Each row is a point. To make a cloud, some directions were put in groups of two or more. Within a group, all points are equally far from the middle, so they leave a hole (a ring in 2 directions, a hollow ball in 3). The other directions are filled evenly. Then the cloud was stretched, turned, moved and blurred a little. How many holes are there, and how many directions does each take, smallest first?
In the rows, 128 means zero.

Cloud, 19 rows:
[[104  49 175]
 [116 146 188]
 [128 194 129]
 [ 90 135 185]
 [186 136 129]
 [183 136 135]
 [ 90 143 156]
 [158  93 201]
 [116 139  88]
 [ 94 137 128]
 [174 129 160]
 [ 92 145 153]
 [106  54 170]
 [151 179 143]
 [154 164 157]
 [111 154 174]
 [168 101 121]
 [142 181 145]
 [170  94 167]]
Holes: 1 (2)

Cloud, 26 rows:
[[ 59  58  77 139]
 [198 133 134 160]
 [174 110 128 105]
 [ 92 131 170 150]
 [ 88  59  85 142]
 [130 118 131 181]
 [161  73  81 122]
 [139  99 175 173]
 [147 139 115 187]
 [ 77 140 113 155]
 [111 119  74  99]
 [182 167 186 159]
 [150 102 123 103]
 [ 86 154 159  98]
 [ 52  97  97 141]
 [134 177 156  99]
 [147  48  96 135]
 [119  70 132 128]
 [181 111  79 161]
 [126 106  74  98]
 [141 103 201 106]
 [151 205 149 134]
 [120 117  47 140]
 [ 90 118 109 144]
 [115 119 167 111]
 [133 163 141 116]]
Holes: 0

Cloud, 53 rows:
[[143 155 165 176 132  81]
 [119 143 112 167 123  67]
 [116 169 162 144  92 161]
 [149 120  79 131 100  92]
 [112 137  84 157 127 172]
 [ 79 101 100  91 167 118]
 [163 128 133  74  79 114]
 [ 62 176 150 108  65 150]
 [129 104 189 100 176 123]
 [149  65 159 147  81 113]
 [107  54 111 119  95 104]
 [167 165 169 122  88  87]
 [125  91 112 160  93 150]
 [105  86 199 101 139 153]
 [118 197 119 132  94 132]
 [150 152  88 116  79  77]
 [166 115 194 145 159 125]
 [ 98 103 218 129  73 118]
 [ 97 106 173 137 115 187]
 [139 141 126 155 103 173]
 [ 53 145 123  79 135 175]
 [ 43  95 172 145 148 143]
 [ 73 114 215 128 126 103]
 [ 80  82 185 100  95 101]
 [139 144 157 134 153  73]
 [ 73  98 143 172 110 145]
 [ 64  62 140 115 101 134]
 [ 77  91 107  98  33 121]
 [ 84 139  80 144 127 111]
 [ 98  83 109 104 143  84]
 [103 171 193 126  91 115]
 [ 94  57 119 171 114  93]
 [100 113 155 103 103  51]
 [163 123 161 119 106 173]
 [103  72 116 167  86 101]
 [ 77 150  94 103 157 135]
 [ 65  79  97 104 112 117]
 [105  72 167 144  47 112]
 [123 157 171 148 146 154]
 [ 89  85 111  81  50 125]
 [165 145 160 130 112  61]
 [153 134 160 127 108 182]
 [122 129 121 189 125  91]
 [174 131 130 127 115  81]
 [107  67 111 114 102  75]
 [150  87  86 112 155 114]
 [140 117 170 112 162  80]
 [ 75  97  83 155 174 119]
 [113  55  90 155 167 101]
 [ 58 101 153 100  63 134]
 [125 174 160  85  81 112]
 [ 37 138  93 106 115 175]
 [ 86  96  91 159 132  85]]
Holes: 1 (4)

Cloud:
[[114 152 167 126 163  76 157 108 169]
 [ 67 200 101  90 157 135  96 115  80]
 [112 183  75  92 161 196 153 136  93]
 [107  77 135 156 137 143 122 206 174]
 [101 156  52 116 157 197 151 156  99]
 [102 162 113 127 214 101  80 139 134]
 [108 166 132  95 177 112  70 148 142]
 [ 32 133 137 127 167 178 118 122 112]
 [ 85  99 176 115 172 156 173 127 151]
 [143 125 109 137 170  58 172 154  74]
 [176 135 120 101  90  76 160 150 125]
 [ 56 168  87 110 141 133  74 146  86]
 [ 92 155  63 110 127  83 131 141 104]
 [121 151  79 106 179  59  85 150  87]
 [159  83  41 152 154 136  98 171  96]
 [ 83 140 125 103 164  87  66 143 176]
 [130 134  94  94  86 115  53 145  90]
 [108  61 153 130 106  78  84 185 179]
 [ 69 132 128 142 194  86 123  94 142]
 [ 54 168 132 129 129 113 129 115  74]
 [ 77 132 112 144 172 174 146 200 113]
 [ 65 176 151 131 181 192 140 109 134]
 [144 119 188 146 155  80 167  84 143]
 [ 45 108 160  73 128 135 115 132 151]
 [ 99 126 142 122 118 194 101 106 158]
 [181  94  93 200 135 117 153 166 119]
 [144 122 128 124 124 178 195 114  67]
 [122 173  95  84 141 129  83 103  68]
 [ 98 105  92  94 116 156  76 129  73]
 [102 145 134  72 185 131  94  91  72]
 [136 104 123  96 128 122  98 115  63]
 [ 72 147 101  92 168 137 158 174 122]
 [159  86 144 135 128 112 118  78 125]
 [ 39 145 142 109 184 169 110 101 114]
 [149 131 155 117 130 118 107 150 192]
 [ 58 136 116 129 119 121  40 169 170]
 [114 154 161 117 114  92  90 134  95]
 [105 119  51  80 134 107  82 137 123]
 [ 96 130 116  88  67 196 127 110 126]
 [ 34 170 129 110 128 166 100 166 154]
 [169  74 116 206 179  93 143 161 133]
 [ 84 151  83 102 147  94 155  86  85]
 [111  74  67 177 114 146 111 181 155]
 [139  90  75  80 133 131 112 155 125]
 [155 143  61 113 207  66 102 136  64]
 [125 166  90 111  92 129  81 122 152]
 [145 104 127 155 116 210 139 146 140]
 [129  62  73 153  90 111  70 175 164]
 [104 186  68 104 177 147 175 147  92]
 [171  79  73 158 141 167 124 176 126]
 [ 89 149  95 168 187 140 153 137 154]
 [105 108 205 100  77 148  90 131 171]
 [123  71  75 163 153 156 157 156 140]
 [114 158 148  90 193 147 120 156 160]
 [135 113 148  96 179 120 197 161 106]
 [ 77 147 131 132 166 110 173 177 132]
 [ 89 126 120 156 193 141 170 193 122]
 [118  77  59 189 147  97 129 138 119]
 [ 91 154 121 105 122  91 186  97  80]
 [109  85  87  72 118  87  76 130 104]
 [104 180  73 141 177 128 139  78  29]
 [ 82 192 117 122 177 100 100 143 109]
 [129  75 164 125 173 100 150 141  94]
 [ 87 115 168 146  94  91  92 138 105]
 [132  59 135 108  66 127  95 108 155]
 [ 98  83 151 163 121 121 162 184 180]
 [150 167  88 143 141 108 126 119 133]
 [ 44 123 118 113 169 129  97 111  81]
 [124 169  85  89  95 149  87 124 140]
 [117  74  99 124 135 105 129 130  62]
 [120 139 178  59 117 136 145 110  99]
 [ 83 143 187 145 149  79 177  99 114]
 [118  37 162 162  83 115 120 137 164]
 [125 122 153  88 103 136  88 149  96]
 [ 58 160 192  97 123 127 181 108 126]
 [ 94  94 102 183 139  77 120  90 125]
 [126 120 147 137 177  91 114  59 131]
 [119 124 129 164 114  88 185 111 153]
 [ 44 143 140  92  96 187  99 190 159]
 [ 87 167 128 182 125 142 133 106 132]
 [ 74  91 166 136 172 153 176 136 117]
 [160  95  85 189 163  77 187 108  76]
 [ 47 132 152  51  94 142  61 122 131]
 [147 163  78 161 115 107 147 140  91]
 [116  60 144 199 145 119 178 132 134]
 [101  86 146 142 156  76 124 130  80]
 [ 98 117 176 112 120 183  99 120 161]
 [ 76 134 125 133 149 124  50 144 111]
 [ 69 172 170 119 101 181 136 152 187]
 [110 135 156 104 163  67 100 105 173]
 [ 88 132 168 103  98 115 136  79 184]
 [174 125 131  83 131  89 177 112 104]
 [ 65  93 139 112 109 145  97 148  99]
 [149  88 133 185  60 135 106 139 127]
 [120  97 132 130 128  69  87 196 139]
 [150  79 117 207 137 101 151 174 150]
 [ 71 169  89  83 167 152 127  76  60]
 [ 94  75 111 183 138  79 106 154 157]
 [112  91  44 143  97  96  79 162 132]
 [164  81 108 177 124 126 119  97  76]
 [157 147  72 142 154 135  90 100  76]
 [142  64  74 111  89  83  74 147 134]
 [ 70 101 113 150 190 103 101  95 139]
 [155 138  80 193 133 120 122 120  80]
 [106  84  61 182 104 142  97 179 150]
 [101 142 120 181 185 126 131 157  67]]
Holes: 3 (2, 2, 4)
